Each row of a before or after table is a point. One or more steps were done to the points. Then noise was added and the rows were shuffled. The steps act on columns, c1 being the first. Write out the steps. A step turns or swaps two columns, mirrors them in a line or flattens them onto one, adds a multiple of one to another, or multiplies or shifts one. Angles are multiples of 10 degrees, from the lower column toward the higher: turns from -170 to 170, lines from 10 to 170 but not 90. Use the fewest steps. Two steps may share a column if one is a turn and the other turns, adds or multiplies; they go together, in the order done. Otherwise the lowest column goes first.

Before, 12 rows:
[[  5   5  -2]
 [  4 -23 -37]
 [ 18  29 -24]
 [ 31  30 -21]
 [-33 -22   2]
 [-25  -8   1]
 [ 27  10  93]
 [  0  24 -35]
 [  0 -30  33]
 [-27 -41 -26]
 [ 33 -10 -18]
 [ 29 -11 -16]]
After (12 x 3):
[[  0 -24 -34]
 [ 27  90  22]
 [-27 -38  31]
 [ 31  -9 -34]
 [-32  -6  22]
 [  1  20  38]
 [-26  -2   9]
 [ 18 -14 -33]
 [  4 -42   9]
 [  5  -1  -5]
 [ 29 -18   5]
 [ 35 -19   4]]
Steps: turn c2 and c3 by -70 degrees

Before (8 x 6):
[[-12  -8   8 -11  52  26]
 [-32  10 -18  11  -6 -30]
 [ 36  74 -54 -50  17 -38]
 [ 43 -14 -27 -20  26  -7]
 [  5  21   0  24  16 -20]
 [ 45   4   7  -6 -20  16]
 [  5 -12 -33  40 -42  20]
 [ -1   1  -1  72 -16  25]]
After, 8 rows:
[[ -8  81   3 -51  67 -17]
 [  3  23   4  24  64 -16]
 [-46   2   0 -20  78   2]
 [ -8  -9 -14  41  10  31]
 [  4  -2  -5  74  32  23]
 [ 11 -13  -7  -9 101  22]
 [-38  17  -3  -7  32  12]
 [ 34  -2  10  10  42 -20]]
Steps: mirror c1 and c2 in the line at 80 degrees; flatten c3 and c6 onto the line at 110 degrees; shift c5 by 50

Before:
[[ 36 -30  31   5  26  50  -3  25  33]
 [ -2  18  11   1  15  29  -5  32  24]
 [ 19 -14   6   9 -59 -43 -43  -8 -39]
 [ 35 -42  17 -24  29  36  58 -23   4]
 [ 18 -21 -10   5  36   5   7 -47 -36]
 [ 44  18  21  13   7  13   8  25 -35]
 [ 31 -18  -2  29  -6  16   7  37  28]
 [ 39 -28  -8 -16  -3 -46 -23 -15  -2]
 [ 22 -67   9 -15  18 -23  22 -10 -45]
 [ 20  -1  40  29   6   1   1  23  34]]
After, 10 rows:
[[ 22 -68   8  21  19  -3 -13  40 -45]
 [ 34 -40  17  57  27 -64 -23  21   5]
 [ 18  -2  40   0   7   3  27  -2  34]
 [ 37 -28  31  -3  25 -44   5 -24  32]
 [ 19 -14   5 -43 -59  17   9  49 -40]
 [ 40 -29  -8 -23  -4   2 -15  72  -2]
 [ 46  18  22   9   7 -22  12   7 -33]
 [ -2  17  11  -6  15  -1   1 -45  24]
 [ 31 -18  -2   6  -7  -9  29 -16  29]
 [ 17 -21 -10   8  37 -46   4  47 -36]]
Steps: add -1 times c1 to c8; turn c6 and c8 by -140 degrees; swap c4 and c7
